Each row of a before or after table is a point. The points were changed in one or more steps. Then noise was added and the rows were shuffled. The steps act on columns, c1 being the first. Name the steps. A step turns or swaps two columns, mirrors them in a line or flattens them onto one, adds a multiple of one to another, or multiplies or shifts one. Angles are multiples of 10 degrees, from the lower column toward the higher: turns from -170 to 170, lines from 10 to 170 but not 90. Use the fewest steps. Two steps may share a column if one is a turn and the other turns, adds or multiplies; they go together, in the order done. Otherwise the lowest column goes first.

Before (14 x 3):
-0.057  -0.006  -0.051
0.009  0.025  0.007
0.014  0.032  -0.036
0.006  0.021  -0.059
-0.012  0.045  -0.013
-0.048  -0.046  0.022
-0.010  -0.001  -0.033
-0.025  -0.051  -0.010
0.043  0.004  -0.060
-0.027  0.033  0.038
0.039  0.011  -0.069
0.001  0.009  -0.026
-0.008  -0.019  -0.019
0.013  0.038  -0.010
After (14 x 3):
0.002  -0.063  -0.009
-0.002  -0.032  0.009
-0.002  -0.061  0.005
-0.001  0.030  -0.040
-0.001  -0.027  -0.005
0.000  -0.042  -0.024
-0.001  -0.073  -0.002
-0.002  -0.017  -0.038
-0.001  -0.021  -0.043
0.000  -0.050  0.016
0.001  0.027  0.043
-0.001  -0.013  0.022
-0.002  0.002  -0.029
-0.004  -0.002  0.050
Steps: multiply c1 by 0; turn c2 and c3 by -100 degrees

Before (10 x 4):
-0.020  0.011  -0.016  0.035
0.051  -0.010  0.009  -0.010
-0.017  -0.059  -0.029  -0.001
0.038  0.003  -0.004  -0.037
0.053  -0.047  -0.032  -0.034
-0.008  0.018  -0.045  0.021
0.002  0.028  0.018  -0.008
0.035  -0.005  0.017  0.005
-0.008  0.010  0.051  -0.007
-0.045  0.025  0.018  0.085
After (10 x 4):
0.050  -0.041  -0.037  0.033
0.046  0.001  0.000  0.022
0.029  -0.003  -0.003  0.044
0.004  0.032  0.025  -0.010
-0.095  0.022  0.021  -0.015
0.007  0.006  0.000  0.033
-0.024  -0.011  -0.009  -0.002
0.008  0.026  0.022  0.000
-0.003  -0.049  -0.044  -0.017
-0.041  0.000  0.002  -0.006
Steps: turn c1 and c4 by 70 degrees; flatten c2 and c3 onto the line at 40 degrees

Before (8 x 8):
0.028  0.025  -0.035  0.032  0.034  0.002  0.024  -0.055
0.011  -0.065  -0.006  0.021  0.024  -0.007  -0.122  -0.006
-0.017  0.037  -0.019  -0.044  0.005  -0.001  0.013  -0.022
-0.025  -0.016  0.013  0.047  -0.033  -0.020  -0.001  0.037
-0.035  -0.024  0.028  0.003  0.036  -0.031  0.021  0.051
0.005  0.013  -0.019  -0.006  0.018  0.041  -0.022  0.012
-0.015  0.019  0.042  0.022  0.009  -0.032  -0.001  0.020
0.039  -0.012  0.015  -0.075  0.027  0.008  -0.018  -0.044
After (8 x 8):
-0.026  -0.018  0.037  0.012  -0.054  -0.018  -0.004  0.014
-0.019  0.038  -0.022  -0.034  0.034  -0.005  0.006  -0.016
0.008  0.005  0.010  0.003  0.018  0.031  0.002  -0.017
-0.034  -0.020  0.049  0.029  0.024  -0.022  -0.004  0.032
0.008  -0.087  -0.006  0.033  0.010  -0.008  -0.020  -0.006
-0.015  0.018  0.013  0.020  -0.002  -0.025  0.008  0.043
0.041  -0.013  -0.049  -0.044  0.068  0.011  -0.004  0.013
0.032  0.023  -0.056  0.045  0.003  0.006  0.006  -0.037
Steps: flatten c2 and c7 onto the line at 10 degrees; swap c3 and c8; turn c4 and c5 by -40 degrees; multiply c6 by 0.7

Before (12 x 9):
-0.021  0.004  -0.040  -0.014  0.010  0.018  -0.025  -0.029  -0.047
0.003  -0.009  0.010  0.038  0.028  0.001  -0.035  0.022  -0.032
0.018  0.019  0.016  0.030  -0.019  0.036  0.018  0.039  -0.022
0.005  -0.018  0.032  0.024  0.017  0.019  -0.006  -0.057  -0.012
-0.025  -0.062  -0.017  0.001  -0.009  0.020  0.001  0.019  0.022
-0.026  0.021  0.034  -0.008  0.009  -0.027  0.033  -0.053  -0.018
-0.051  -0.013  -0.013  0.022  0.009  -0.004  0.006  -0.001  -0.051
0.008  0.001  -0.016  -0.028  -0.020  -0.007  0.029  0.030  -0.029
-0.020  0.017  -0.026  0.026  -0.026  -0.057  -0.010  -0.033  -0.014
0.026  -0.013  -0.034  -0.005  0.005  -0.003  0.020  -0.035  -0.024
-0.010  -0.012  -0.045  0.018  0.006  -0.030  -0.006  0.024  0.040
-0.009  0.000  0.005  0.022  0.012  0.021  0.031  -0.079  -0.015
After (12 x 9):
-0.018  0.001  0.004  0.002  -0.035  -0.028  0.076  -0.015  -0.008
0.000  0.017  -0.025  0.033  0.016  -0.002  0.085  -0.004  -0.043
-0.043  -0.013  0.002  -0.007  -0.001  -0.025  -0.052  -0.031  -0.009
0.022  -0.015  0.049  0.004  0.023  -0.046  0.003  -0.005  -0.022
0.009  0.001  0.002  0.001  0.025  -0.003  -0.128  -0.057  -0.026
-0.009  0.017  0.032  0.035  0.010  -0.042  -0.067  -0.003  0.041
-0.016  0.002  0.041  -0.014  -0.008  -0.034  -0.072  0.015  -0.040
0.022  -0.018  -0.025  -0.002  0.029  -0.001  -0.110  -0.014  -0.022
0.042  0.021  -0.001  -0.012  -0.002  -0.030  -0.076  -0.050  0.014
0.007  -0.009  -0.008  -0.006  0.047  -0.027  0.017  0.040  -0.017
-0.026  -0.012  0.036  0.003  0.018  0.018  0.040  0.014  0.045
0.005  -0.062  0.029  0.007  -0.003  0.028  0.036  0.005  -0.008
Steps: turn c1 and c3 by -130 degrees; turn c4 and c5 by 60 degrees; turn c6 and c9 by -60 degrees; turn c7 and c8 by -70 degrees; multiply c7 by 2

Before (12 x 11):
-0.023  -0.012  0.024  0.005  -0.015  -0.010  -0.032  0.008  -0.035  0.003  -0.023
0.016  0.009  0.005  0.018  -0.040  -0.003  0.054  -0.042  -0.004  0.001  0.041
-0.010  -0.009  -0.008  0.024  0.010  0.052  0.025  -0.028  0.013  -0.001  0.018
-0.012  0.020  0.024  0.005  0.002  -0.047  -0.039  0.018  0.044  -0.026  -0.009
-0.009  0.033  -0.012  -0.024  0.008  -0.020  -0.006  -0.007  0.042  -0.008  -0.052
0.022  0.045  0.036  0.006  -0.016  0.027  -0.017  -0.039  0.017  -0.001  0.023
0.050  -0.033  -0.021  -0.004  0.005  0.012  -0.029  -0.006  -0.025  -0.007  -0.001
-0.051  -0.026  0.041  -0.097  0.006  -0.034  -0.022  -0.006  -0.029  -0.032  -0.001
0.016  -0.013  -0.004  -0.009  -0.003  0.019  -0.017  0.007  0.022  0.028  0.000
-0.001  -0.004  0.013  -0.018  0.036  -0.011  0.018  -0.025  0.003  0.014  0.006
-0.014  -0.028  0.023  0.006  -0.009  0.008  -0.043  -0.028  0.023  0.002  -0.049
0.011  -0.006  -0.038  0.007  -0.004  -0.007  -0.068  -0.021  0.008  0.016  -0.017
After (12 x 11):
0.015  0.009  0.055  0.008  -0.041  0.018  0.002  -0.020  -0.017  0.033  0.124
0.051  -0.032  -0.030  -0.011  0.006  -0.003  -0.020  -0.005  0.019  0.020  -0.003
0.017  -0.012  -0.018  -0.020  -0.002  -0.006  -0.006  -0.017  -0.017  -0.030  -0.001
0.010  -0.007  -0.070  0.011  -0.005  0.004  -0.037  -0.023  -0.016  0.004  -0.052
-0.052  -0.025  -0.020  0.016  0.005  -0.101  0.041  0.020  0.021  0.034  -0.005
0.002  -0.004  0.016  0.009  0.036  -0.019  0.011  -0.022  -0.017  0.010  0.020
0.023  0.047  -0.018  -0.025  -0.017  0.011  0.038  -0.009  -0.034  0.024  0.069
-0.011  -0.009  0.025  -0.047  0.011  0.036  -0.006  -0.009  -0.025  0.018  0.053
-0.024  -0.012  -0.032  0.011  -0.018  0.003  0.022  -0.009  0.035  0.007  -0.066
-0.015  -0.027  -0.042  -0.005  -0.010  0.008  0.023  -0.008  -0.033  0.009  -0.145
-0.012  0.019  -0.038  0.050  0.003  -0.004  0.024  0.040  -0.030  -0.020  -0.026
-0.009  0.036  -0.005  0.017  0.007  -0.027  -0.013  0.012  -0.040  -0.008  -0.155
Steps: swap c3 and c7; turn c4 and c6 by 80 degrees; turn c8 and c9 by 150 degrees; turn c8 and c10 by 120 degrees; multiply c11 by 3

Before (13 x 12):
0.014  0.044  -0.016  0.046  -0.035  0.027  0.008  0.024  0.010  -0.001  -0.022  0.024
0.017  -0.006  0.044  -0.036  0.000  -0.039  -0.019  -0.028  -0.025  0.032  0.030  0.040
-0.043  0.000  -0.016  -0.026  0.011  0.010  -0.001  -0.012  0.030  -0.005  0.024  0.020
0.044  0.035  -0.037  -0.021  0.031  -0.001  0.041  -0.020  0.022  0.028  -0.003  0.000
-0.021  -0.003  -0.021  0.038  0.011  -0.031  -0.035  0.002  -0.057  -0.009  -0.009  0.004
0.040  -0.013  -0.053  0.006  0.014  -0.027  0.011  0.033  0.001  0.006  0.014  0.014
-0.005  -0.049  -0.003  0.016  -0.032  0.000  0.037  -0.044  -0.016  0.005  -0.034  -0.003
0.026  -0.002  0.014  0.016  0.022  -0.014  0.023  -0.031  0.028  -0.027  -0.013  -0.028
-0.018  0.008  0.041  -0.035  -0.051  -0.019  0.002  0.001  0.026  -0.030  -0.044  0.053
-0.016  0.022  -0.030  -0.016  -0.015  -0.043  -0.017  0.011  0.038  0.012  0.006  0.008
-0.005  0.017  0.012  0.019  -0.010  0.002  0.046  -0.014  -0.035  -0.020  0.038  0.034
-0.016  0.019  -0.056  -0.016  -0.013  0.017  -0.016  -0.018  0.005  -0.027  0.036  -0.015
-0.022  -0.004  0.025  -0.025  -0.005  -0.001  0.049  0.045  -0.007  0.026  0.009  -0.003
After (13 x 12):
0.014  0.053  0.022  -0.034  -0.035  0.012  -0.028  -0.122  -0.024  0.017  0.003  0.013
0.039  0.005  -0.040  0.013  -0.028  0.013  0.020  -0.100  0.005  0.005  0.005  0.012
0.022  0.022  -0.008  -0.019  0.027  0.024  0.019  0.076  -0.012  -0.020  0.029  -0.025
-0.022  -0.010  -0.014  -0.037  -0.010  -0.040  0.024  -0.051  -0.010  -0.011  -0.060  0.006
-0.012  0.020  0.015  -0.019  0.001  0.044  0.002  0.018  0.038  -0.013  -0.028  0.032
-0.039  -0.022  -0.020  0.026  -0.007  -0.002  -0.016  0.059  0.021  -0.010  0.030  0.020
0.043  0.042  -0.043  0.018  -0.007  0.040  0.007  0.078  -0.004  0.047  0.023  -0.002
-0.014  0.009  -0.006  0.019  -0.030  -0.013  0.038  -0.018  0.002  0.014  0.039  0.005
0.017  -0.006  0.023  0.025  0.032  -0.022  0.041  0.116  0.030  0.036  -0.026  0.044
-0.009  -0.053  0.028  -0.030  -0.023  0.038  -0.004  0.108  -0.038  -0.014  -0.015  -0.003
-0.017  -0.022  0.024  0.040  0.014  0.047  -0.002  -0.096  0.001  0.013  -0.015  -0.002
-0.015  0.009  0.059  0.035  0.001  0.002  0.015  0.037  -0.046  -0.030  0.023  0.047
-0.019  0.017  -0.027  0.009  -0.052  -0.011  -0.019  0.066  0.028  -0.018  0.003  -0.019
Steps: add 0.5 times c1 to c2; turn c2 and c10 by 20 degrees; turn c3 and c5 by 50 degrees; turn c4 and c8 by -160 degrees; multiply c8 by 3; turn c6 and c7 by -90 degrees; swap c9 and c11

Before (10 x 14):
-0.028  0.021  -0.031  -0.028  0.037  -0.024  -0.029  -0.022  -0.002  -0.002  0.033  0.025  0.014  -0.014
-0.040  0.032  0.009  0.032  -0.022  0.016  0.037  -0.011  0.001  -0.054  -0.025  0.037  0.034  -0.022
-0.049  0.013  -0.031  0.019  0.013  0.023  -0.024  0.002  0.005  0.016  0.000  -0.014  0.006  -0.015
0.029  -0.017  0.035  0.044  -0.015  -0.008  0.004  0.035  -0.015  -0.020  0.028  -0.028  -0.037  -0.023
-0.013  0.062  -0.011  -0.028  -0.023  0.000  0.047  -0.036  -0.017  0.026  -0.043  0.001  -0.035  0.057
-0.007  0.031  -0.025  -0.043  0.031  0.036  -0.005  -0.034  -0.023  0.002  0.008  0.015  -0.053  0.014
-0.042  0.009  0.022  0.000  0.021  0.008  -0.015  -0.021  -0.012  -0.019  0.006  0.043  -0.011  0.040
-0.055  0.023  0.005  0.034  -0.031  -0.033  -0.030  0.000  0.004  -0.055  0.002  -0.011  0.016  -0.012
-0.011  0.017  0.022  -0.044  -0.002  0.027  -0.012  -0.030  -0.010  0.019  0.042  -0.039  0.004  0.015
0.028  0.007  -0.005  -0.041  -0.041  0.002  0.022  -0.016  0.048  -0.034  -0.005  0.028  0.011  -0.018
After (10 x 14):
0.022  0.000  -0.032  -0.031  0.015  0.049  -0.024  0.000  -0.006  0.007  0.001  -0.032  0.000  0.012
-0.032  -0.010  0.005  -0.021  -0.023  0.054  -0.029  0.000  0.030  -0.035  0.003  -0.043  -0.025  0.014
0.003  0.006  -0.005  0.064  -0.034  -0.028  0.022  -0.001  0.037  -0.044  -0.008  0.066  -0.025  0.025
0.026  -0.023  0.022  -0.124  -0.001  0.011  -0.012  0.006  -0.014  0.016  0.036  0.002  -0.006  -0.003
-0.001  -0.083  -0.011  -0.006  -0.033  0.013  0.047  -0.009  -0.020  0.023  -0.048  0.027  0.026  0.011
0.008  -0.032  0.023  0.122  0.015  0.041  -0.016  0.001  0.004  -0.004  0.003  0.043  0.019  -0.030
0.016  -0.010  0.009  0.116  -0.010  0.041  0.036  -0.006  0.026  -0.033  -0.027  0.008  -0.039  0.048
0.036  -0.032  -0.024  0.026  0.011  0.007  -0.006  0.000  -0.010  0.012  0.002  0.055  0.061  0.007
-0.024  -0.006  -0.030  0.060  0.039  0.028  -0.028  0.005  0.001  0.000  0.028  0.053  -0.002  0.017
-0.007  0.027  0.034  -0.064  -0.028  -0.029  0.004  0.006  0.004  -0.004  0.032  -0.069  0.030  0.008
Steps: turn c1 and c6 by -90 degrees; turn c2 and c14 by 140 degrees; add 0.3 times c7 to c14; multiply c12 by 3; turn c4 and c12 by -70 degrees; mirror c5 and c13 in the line at 10 degrees; flatten c8 and c11 onto the line at 80 degrees; flatten c9 and c10 onto the line at 130 degrees

Before (13 x 18):
0.015  -0.010  -0.015  -0.005  -0.038  0.033  -0.022  0.058  -0.016  0.025  -0.006  0.026  0.004  -0.010  -0.008  0.041  0.030  -0.008
-0.041  0.007  0.024  0.008  -0.006  -0.049  -0.004  -0.016  -0.010  -0.015  0.020  0.025  -0.058  -0.021  -0.003  -0.004  0.011  0.034
0.021  0.027  -0.003  -0.009  0.021  0.004  -0.012  -0.004  -0.026  -0.013  -0.041  -0.018  -0.010  -0.069  0.010  -0.009  -0.013  -0.058
0.029  0.011  0.023  -0.043  0.036  0.055  0.023  0.005  -0.023  0.004  -0.008  -0.029  -0.048  0.025  0.002  0.004  0.018  0.023
0.004  0.023  -0.004  0.014  0.033  0.003  0.006  -0.008  0.033  -0.015  0.052  -0.016  0.006  0.008  0.007  -0.014  0.036  -0.030
-0.046  0.018  0.022  0.009  -0.045  -0.009  0.022  0.020  0.003  0.043  -0.008  0.065  -0.022  -0.040  -0.056  0.070  0.020  -0.049
0.009  0.053  -0.030  0.009  -0.014  -0.042  0.013  0.029  -0.008  0.001  0.003  -0.008  -0.007  -0.022  0.003  -0.006  -0.007  0.031
0.034  0.004  -0.001  0.002  0.018  -0.022  0.017  0.022  0.019  -0.037  0.008  0.024  0.005  0.024  -0.046  0.047  0.030  0.017
0.048  0.003  0.014  0.021  0.041  0.024  -0.007  0.006  0.010  0.020  0.027  -0.010  -0.020  -0.029  0.013  0.029  -0.007  0.029
-0.027  -0.009  -0.019  -0.008  0.022  0.030  0.025  -0.013  0.039  0.001  -0.009  -0.016  -0.055  0.055  0.000  0.031  0.011  0.004
0.022  0.006  0.033  -0.017  0.012  -0.001  -0.001  0.023  -0.014  0.020  0.032  0.036  -0.056  -0.004  0.009  0.021  0.017  -0.063
-0.029  0.000  0.012  -0.015  0.004  -0.018  0.011  -0.044  -0.008  0.032  -0.004  0.002  0.021  0.035  0.064  -0.037  0.010  0.008
-0.032  0.005  -0.004  0.060  -0.006  0.008  -0.012  0.021  0.003  0.030  -0.003  0.028  0.006  0.005  0.028  -0.041  -0.022  0.036
After (13 x 18):
0.021  -0.028  0.001  -0.001  0.021  0.003  -0.011  -0.018  -0.027  -0.014  -0.042  -0.007  -0.009  -0.070  0.019  -0.027  0.016  -0.115
-0.027  0.027  -0.010  0.006  0.019  0.032  0.009  -0.013  0.041  0.001  -0.009  -0.016  -0.054  0.055  0.011  -0.046  -0.026  0.008
-0.034  -0.032  -0.030  0.014  -0.005  0.008  -0.016  0.025  0.003  0.032  -0.001  0.025  0.007  0.006  0.037  0.071  0.016  0.071
0.016  0.035  -0.007  0.004  -0.039  0.032  0.032  0.015  -0.017  0.026  -0.006  0.060  0.003  -0.011  0.003  -0.063  0.017  -0.016
-0.030  -0.022  0.016  -0.007  0.003  -0.017  0.009  0.011  -0.009  0.032  -0.004  -0.042  0.022  0.036  0.073  0.071  -0.012  0.015
0.028  -0.006  0.036  -0.018  0.036  0.056  0.012  -0.029  -0.021  0.003  -0.011  -0.002  -0.049  0.025  0.012  -0.026  -0.026  0.044
-0.046  0.031  0.011  -0.008  -0.047  -0.010  0.017  0.060  0.004  0.044  -0.009  0.032  -0.024  -0.040  -0.047  -0.165  -0.026  -0.099
-0.039  -0.006  0.016  -0.009  -0.008  -0.049  0.011  0.026  -0.010  -0.015  0.019  -0.010  -0.058  -0.020  0.006  -0.004  0.001  0.067
0.033  0.027  -0.002  0.002  0.018  -0.022  0.024  0.019  0.020  -0.039  0.005  0.028  0.005  0.027  -0.036  -0.096  -0.022  0.032
0.023  0.010  0.032  -0.015  0.011  0.000  0.019  0.032  -0.014  0.021  0.033  0.028  -0.055  -0.004  0.018  -0.051  -0.003  -0.126
0.004  -0.025  -0.010  0.005  0.032  0.002  0.033  -0.015  0.033  -0.015  0.052  -0.011  0.005  0.008  0.016  -0.011  -0.012  -0.060
0.047  0.018  0.003  0.000  0.042  0.025  -0.007  -0.011  0.011  0.020  0.027  0.004  -0.021  -0.030  0.024  -0.060  0.009  0.058
0.010  -0.044  -0.026  0.015  -0.012  -0.042  -0.010  -0.013  -0.009  0.002  0.004  0.027  -0.008  -0.023  0.015  -0.074  -0.012  0.062
Steps: turn c2 and c16 by -140 degrees; multiply c16 by 2.5; flatten c3 and c4 onto the line at 150 degrees; turn c7 and c17 by -100 degrees; mirror c8 and c12 in the line at 50 degrees; shift c15 by 0.010; multiply c18 by 2

Before (10 x 20):
0.009  0.014  -0.020  0.019  -0.036  0.001  -0.027  -0.008  -0.030  0.044  0.012  -0.038  -0.014  0.002  -0.022  0.013  0.022  0.027  0.004  0.011
-0.025  0.021  0.014  0.045  0.020  0.035  -0.031  -0.002  -0.004  -0.029  -0.011  -0.032  0.037  -0.028  -0.012  0.041  0.023  0.007  -0.002  -0.055
0.010  -0.021  0.007  -0.004  0.024  0.033  -0.039  0.010  -0.007  0.021  0.015  -0.027  0.023  0.026  0.008  0.035  0.019  0.023  -0.015  -0.015
0.024  0.013  0.023  0.037  -0.025  0.025  -0.047  -0.013  -0.005  -0.031  -0.002  -0.006  -0.033  -0.005  -0.021  0.014  -0.018  -0.007  -0.007  0.006
0.004  0.034  0.016  -0.024  0.024  -0.007  -0.011  -0.024  -0.031  -0.025  0.002  -0.016  -0.012  -0.009  0.075  0.010  0.002  0.015  -0.003  -0.020
0.023  -0.019  -0.005  -0.011  0.018  -0.058  -0.029  -0.014  -0.026  0.001  0.013  -0.034  -0.009  0.015  -0.028  0.035  -0.033  -0.008  -0.017  -0.062
0.027  0.016  0.024  -0.025  0.023  0.012  -0.012  0.022  -0.013  -0.015  0.013  -0.057  0.031  -0.011  -0.014  0.017  -0.037  -0.004  -0.043  -0.054
-0.013  -0.012  0.021  -0.026  -0.029  0.037  -0.039  0.081  0.011  -0.035  0.017  0.069  -0.034  -0.022  0.111  0.034  -0.024  0.088  -0.021  -0.032
0.010  0.005  0.005  -0.021  -0.064  0.010  0.110  -0.023  0.058  0.000  0.004  -0.026  -0.038  0.001  0.015  -0.009  -0.047  -0.008  -0.020  0.013
0.015  0.035  -0.017  -0.020  0.024  0.009  -0.020  -0.006  0.048  -0.026  -0.003  -0.008  0.078  -0.016  -0.007  -0.067  0.012  -0.009  -0.013  -0.054
After (10 x 20):
-0.014  0.011  0.018  -0.017  -0.004  0.028  -0.048  0.084  -0.027  -0.036  -0.004  0.083  -0.037  -0.086  -0.074  0.037  -0.024  0.083  -0.020  -0.027
0.013  0.006  -0.021  0.029  0.023  0.006  -0.037  -0.007  0.010  0.043  -0.029  -0.048  -0.013  0.018  0.012  0.014  0.019  0.027  0.009  0.013
0.013  -0.027  0.010  0.030  -0.039  0.032  -0.026  0.012  -0.011  0.003  -0.019  -0.034  0.021  -0.015  0.030  0.036  0.022  0.022  -0.019  -0.013
0.009  0.090  0.005  0.007  0.062  0.009  0.060  -0.017  -0.040  -0.019  0.043  -0.028  -0.040  -0.013  -0.006  -0.005  -0.049  -0.006  -0.022  0.014
-0.020  -0.037  0.009  -0.046  0.000  0.033  -0.016  -0.004  0.010  0.021  0.004  -0.044  0.040  0.033  -0.019  0.042  0.016  0.003  -0.002  -0.052
0.022  -0.017  -0.002  0.003  -0.031  -0.059  -0.016  -0.014  0.003  -0.014  -0.031  -0.046  -0.010  0.018  0.027  0.033  -0.032  -0.007  -0.018  -0.063
0.020  -0.008  0.030  -0.048  0.016  0.027  -0.050  -0.012  0.006  0.013  -0.006  -0.004  -0.033  0.019  0.004  0.005  -0.015  -0.010  -0.002  0.004
0.024  -0.031  0.025  0.001  0.003  0.012  0.001  0.027  -0.004  -0.031  -0.022  -0.079  0.037  0.025  0.001  0.017  -0.039  -0.009  -0.038  -0.051
0.013  -0.049  -0.017  -0.010  0.013  0.009  -0.007  -0.007  -0.024  -0.030  0.038  -0.004  0.078  0.011  -0.007  -0.066  0.014  -0.009  -0.012  -0.058
0.008  -0.040  0.012  -0.008  0.011  -0.004  0.003  -0.022  0.012  -0.029  -0.027  -0.019  -0.009  -0.056  -0.053  0.016  0.006  0.011  -0.004  -0.018
Steps: turn c5 and c7 by 30 degrees; turn c2 and c5 by 120 degrees; mirror c4 and c10 in the line at 60 degrees; turn c9 and c11 by 130 degrees; multiply c12 by 1.3; turn c14 and c15 by 120 degrees
